Each row of a before or after table is a point. One or more steps were done to the points. Then noise was added and the rows were shuffled. The steps act on columns, c1 being the first. Write out the steps. A step turns or swaps two columns, mirrors them in a line or flattens them onto one, adds a multiple of one to another, or multiplies or shifts one. Angles are multiples of 10 degrees, from the lower column toward the higher: turns from -170 to 170, lines from 10 to 170 but not 90. Use the fewest steps. Two steps may share a column if one is a turn and the other turns, adds or multiplies; they go together, in the order done. Otherwise the lowest column goes first.

Before, 10 rows:
50 -68 72

21 46 -24

-19 7 16

-7 61 43

-26 24 38

9 54 15

42 -100 57

38 -48 33

-32 25 -23

31 -66 15
After:
-28 -62 15

-43 -61 -9

42 15 35

-52 -88 43

-80 -92 19

12 42 -15

55 8 -7

-5 25 45

-8 16 18

33 28 60
Steps: turn c2 and c3 by 20 degrees; turn c1 and c2 by -60 degrees

Before, 12 rows:
-59 -53 -39 -56 37 46 28 78 -54

61 -27 31 -35 20 43 -36 -22 12

-56 -24 29 -37 -30 27 9 26 34

-22 56 -37 69 -52 -76 51 47 55

-4 -68 -101 -2 -86 45 1 91 -5

-28 44 30 6 -27 -85 -7 14 -25

13 -13 35 -55 -49 -13 61 -27 59

22 29 -17 31 3 -28 -23 31 32

-2 67 -82 40 -24 38 -17 44 -40

-45 16 -28 -36 -17 12 -44 -27 43

-4 -38 15 65 12 -25 -27 -41 -15

25 -44 -73 -63 5 25 1 -10 -8
After:
11 -16 69 -57 -48 -61 18 -23 0

-29 66 -7 7 -25 -38 -77 14 -38

-3 -27 -4 63 12 14 -37 -36 -22

-60 -52 -69 -57 37 -2 54 81 1

-46 -16 23 -33 -23 44 -13 -30 47

18 13 20 33 3 6 -36 32 30

64 -16 26 -36 19 53 16 -26 -17

29 -86 -42 -67 6 13 21 -13 62

-23 18 32 66 -46 -84 -41 47 64

1 32 -73 38 -26 34 26 46 52

-52 -23 48 -40 -31 3 28 24 -5

-1 -126 -56 1 -84 20 41 91 85
Steps: turn c3 and c9 by -60 degrees; add -0.7 times c9 to c2; turn c6 and c7 by 60 degrees

Before, 8 rows:
-6 -23 -73 -17 53 50 12 -9 70 -47 -18 -6 -29 27 14 61 0 -11

36 87 5 13 -7 -2 30 -8 21 62 20 -5 37 -14 55 17 20 -59

47 -21 -41 -40 -24 19 -36 -16 17 -1 -56 5 42 1 -31 -2 -3 -43

51 -86 39 -2 -67 59 -9 -4 -7 41 -78 68 -21 -9 -3 0 -4 -85

-33 -25 48 10 57 55 32 -28 -22 32 -57 -21 107 -32 45 72 1 -46

-42 -6 53 -77 17 -59 107 -61 20 -28 41 21 -20 -96 -47 -25 56 -63

-61 -25 34 -34 22 -31 -7 -15 44 -77 -16 -92 38 -22 48 4 -60 85

-56 -7 -31 1 97 17 13 -40 -32 14 9 -2 39 -62 -72 4 -52 -26
After (8 x 18):
48 16 45 -41 -25 14 -35 -7 40 33 -54 4 -31 11 -30 3 -5 -46

-41 -12 -13 -79 -15 -59 110 78 11 -37 36 -12 25 -96 -46 -19 56 -65

-56 39 46 -2 94 23 11 20 -10 -129 10 -6 -31 -64 -63 4 -51 -26

-6 -34 76 -11 5 49 6 -31 60 -94 -18 9 35 31 14 57 1 -11

57 56 -33 2 -9 54 -9 50 52 112 -76 63 52 -6 -3 5 -9 -81

-59 4 -26 -37 -45 -36 -7 -3 56 -76 -19 -95 -29 -12 49 4 -64 89

34 -62 5 12 51 -2 36 6 -26 39 16 -3 -72 -14 50 24 18 -56

-35 59 -32 6 76 58 34 30 20 -70 -50 -41 -93 -30 50 61 -5 -41
Steps: turn c2 and c13 by -160 degrees; turn c2 and c9 by 40 degrees; turn c3 and c8 by 150 degrees; turn c8 and c12 by -20 degrees; multiply c5 by 1.6; turn c5 and c10 by -60 degrees
